Each row is a point. Examples show where two turns around zero, p and q, send a point. Write where each new point lands after one turn and then the other. Backwards means that the second turn is done in reverse. Each puzzle has new turns, and all numbers are rounded.

Turn p:
+0.15 +0.25 -> +0.25 +0.15
+0.38 -0.19 -> +0.25 -0.35
-0.18 -0.28 -> -0.29 -0.16
+0.03 +0.20 -> +0.12 +0.16
-0.38 +0.02 -> -0.33 +0.20
Turn q:
+0.15 +0.30 -> +0.34 +0.01
+0.05 +0.05 -> +0.07 -0.02
-0.25 -0.40 -> -0.47 +0.02
+0.17 -0.28 -> -0.16 -0.28
-0.12 +0.32 -> +0.22 +0.26
Where do these land?
p, then q backwards: -0.21 -0.18 -> -0.08 -0.27
p, then q: +0.34 +0.20 -> +0.21 -0.34
q, then p: +0.02 +0.40 -> +0.40 -0.01
p, then q: -0.06 -0.38 -> -0.38 +0.05
q, then p: -0.09 -0.05 -> -0.05 +0.09

Turn p:
-0.01 -0.17 +0.34 -0.07 -> -0.02 +0.04 +0.37 -0.11
-0.33 +0.19 +0.33 -0.15 -> -0.34 +0.27 +0.13 -0.27
+0.20 +0.12 -0.16 -0.15 -> +0.20 +0.16 -0.16 +0.11
+0.22 -0.15 -0.61 +0.39 -> +0.23 -0.51 -0.41 +0.34
-0.25 -0.17 -0.11 -0.04 -> -0.01 -0.17 -0.07 -0.27
+0.18 +0.19 +0.22 +0.02 -> -0.08 +0.22 +0.14 +0.21
Turn q:
+0.24 -0.04 -0.14 +0.08 -> +0.23 -0.03 -0.17 +0.06
+0.08 +0.12 -0.08 +0.30 -> +0.17 -0.05 +0.05 +0.29
+0.09 -0.20 -0.26 +0.21 -> +0.20 -0.31 -0.12 +0.08
-0.43 -0.02 +0.54 -0.37 -> -0.46 +0.24 +0.41 -0.42
+0.02 +0.12 -0.40 +0.06 -> -0.04 -0.15 -0.28 +0.27
+0.00 +0.02 +0.34 -0.28 -> -0.10 +0.30 +0.12 -0.28
Where do these land?
q, then p: +0.18 -0.21 -0.29 +0.34 -> +0.33 -0.31 +0.12 +0.23
p, then q: -0.53 -0.05 -0.24 +0.22 -> -0.33 -0.39 -0.20 -0.29
q, then p backwards: -0.03 +0.13 +0.21 +0.02 -> +0.07 +0.06 +0.22 -0.08
p, then q: +0.17 +0.28 +0.10 -0.29 -> -0.04 +0.29 -0.03 +0.34
q, then p: +0.21 -0.14 +0.22 -0.29 -> +0.17 +0.38 -0.14 -0.06

Turn p:
-0.22 -0.06 +0.47 +0.20 +0.35 +0.18 -0.16 -0.62 -> -0.12 -0.02 +0.35 +0.58 +0.55 +0.14 -0.28 +0.04
+0.08 +0.00 +0.07 -0.24 -0.12 +0.22 +0.20 +0.34 -> +0.27 +0.08 +0.12 -0.31 -0.15 +0.02 +0.13 +0.25
+0.50 +0.04 +0.06 +0.13 +0.14 +0.12 +0.09 +0.32 -> +0.41 -0.24 +0.04 +0.03 -0.41 +0.07 -0.10 +0.05
-0.14 -0.23 +0.12 -0.08 +0.19 -0.16 -0.19 -0.18 -> -0.14 -0.24 +0.07 +0.10 +0.35 -0.01 +0.09 -0.08
-0.25 -0.28 +0.01 +0.31 +0.02 +0.12 -0.06 -0.21 -> -0.36 +0.00 +0.11 +0.32 +0.06 +0.19 +0.09 +0.10
-0.34 +0.11 +0.26 +0.25 +0.25 -0.14 +0.01 -0.04 -> -0.18 -0.05 +0.11 +0.32 +0.15 -0.35 -0.13 +0.18
-0.21 -0.08 +0.21 +0.09 -0.11 -0.19 -0.30 -0.14 -> -0.38 -0.15 +0.10 -0.02 +0.22 -0.04 -0.17 -0.04
+0.16 +0.20 -0.43 -0.25 -0.64 -0.30 +0.22 +0.05 -> -0.08 +0.41 -0.21 -0.57 -0.32 -0.09 +0.11 -0.44
+0.16 +0.34 -0.43 -0.20 -0.23 +0.10 -0.10 +0.36 -> +0.18 +0.15 -0.50 -0.43 -0.26 +0.04 -0.06 +0.07
+0.25 -0.03 -0.34 -0.21 +0.15 +0.06 +0.28 +0.12 -> +0.39 +0.07 -0.19 -0.03 -0.16 +0.04 +0.32 -0.11
Turn q:
+0.00 -0.17 +0.26 -0.14 -0.04 +0.08 -0.16 -0.27 -> +0.01 -0.10 -0.01 +0.23 -0.15 +0.11 -0.05 -0.35
-0.09 +0.08 +0.04 -0.13 -0.22 +0.08 +1.02 -0.13 -> -0.03 -0.11 +0.19 -0.57 +0.28 +0.45 +0.68 -0.16
+0.15 -0.08 +0.20 +0.12 +0.18 -0.10 -0.19 +0.42 -> +0.18 +0.01 +0.27 +0.24 -0.16 -0.21 -0.06 +0.31
-0.01 -0.14 -0.03 +0.55 +0.15 -0.51 -0.32 +0.06 -> +0.19 -0.11 -0.37 +0.43 +0.06 -0.43 +0.09 +0.38
-0.16 +0.24 +0.02 -0.10 -0.14 -0.02 -0.16 +0.10 -> -0.23 -0.07 +0.02 -0.14 -0.14 -0.20 -0.10 -0.01
-0.02 +0.11 -0.05 +0.19 +0.11 +0.27 -0.22 +0.01 -> -0.21 +0.30 -0.03 +0.17 -0.04 -0.04 -0.11 +0.07
+0.06 -0.17 -0.16 -0.06 -0.42 +0.16 +0.55 +0.23 -> -0.04 -0.18 +0.12 -0.39 +0.02 +0.54 +0.21 +0.27
+0.25 +0.22 -0.14 -0.24 +0.13 +0.00 -0.30 -0.42 -> +0.17 +0.27 -0.27 -0.09 -0.08 -0.13 -0.31 -0.41
-0.18 -0.08 -0.14 -0.19 +0.24 +0.04 -0.22 +0.02 -> -0.06 -0.01 +0.09 +0.11 +0.21 -0.11 -0.34 -0.08
Where do these land?
q, then p backwards: +0.03 -0.27 +0.19 -0.12 +0.52 -0.19 +0.06 -0.08 -> +0.15 +0.01 +0.24 -0.16 +0.43 -0.07 +0.21 -0.31
q, then p: -0.10 +0.19 -0.30 +0.07 +0.25 +0.26 -0.34 -0.10 -> -0.16 -0.01 -0.43 +0.09 +0.19 -0.22 -0.30 +0.06
q, then p backwards: -0.36 +0.03 -0.23 -0.18 +0.02 +0.06 -0.28 -0.13 -> -0.10 +0.19 +0.07 +0.12 -0.08 -0.26 -0.37 -0.20
q, then p backwards: +0.12 +0.04 +0.10 +0.10 -0.42 -0.12 -0.16 +0.29 -> +0.06 -0.04 -0.02 +0.26 -0.06 +0.07 -0.02 +0.50
q, then p: +0.25 +0.06 -0.01 -0.14 -0.39 +0.15 -0.04 +0.00 -> -0.05 +0.21 -0.02 -0.35 +0.03 +0.29 -0.02 +0.06
p, then q: +0.05 -0.08 +0.30 +0.12 -0.56 +0.25 +0.15 +0.31 -> -0.29 -0.30 +0.38 -0.16 -0.50 +0.01 -0.06 -0.12
p, then q: -0.26 +0.58 -0.10 -0.11 +0.06 +0.20 -0.27 -0.20 -> -0.02 +0.36 -0.08 -0.05 +0.14 -0.44 -0.44 +0.18
q, then p: +0.11 -0.24 -0.04 -0.03 +0.28 -0.27 +0.44 +0.16 -> +0.51 -0.28 +0.23 +0.14 -0.13 -0.01 +0.08 -0.02
q, then p backwards: +0.17 -0.31 +0.08 +0.28 +0.24 -0.34 +0.43 -0.26 -> +0.05 -0.21 -0.24 -0.41 +0.55 +0.15 +0.18 -0.09
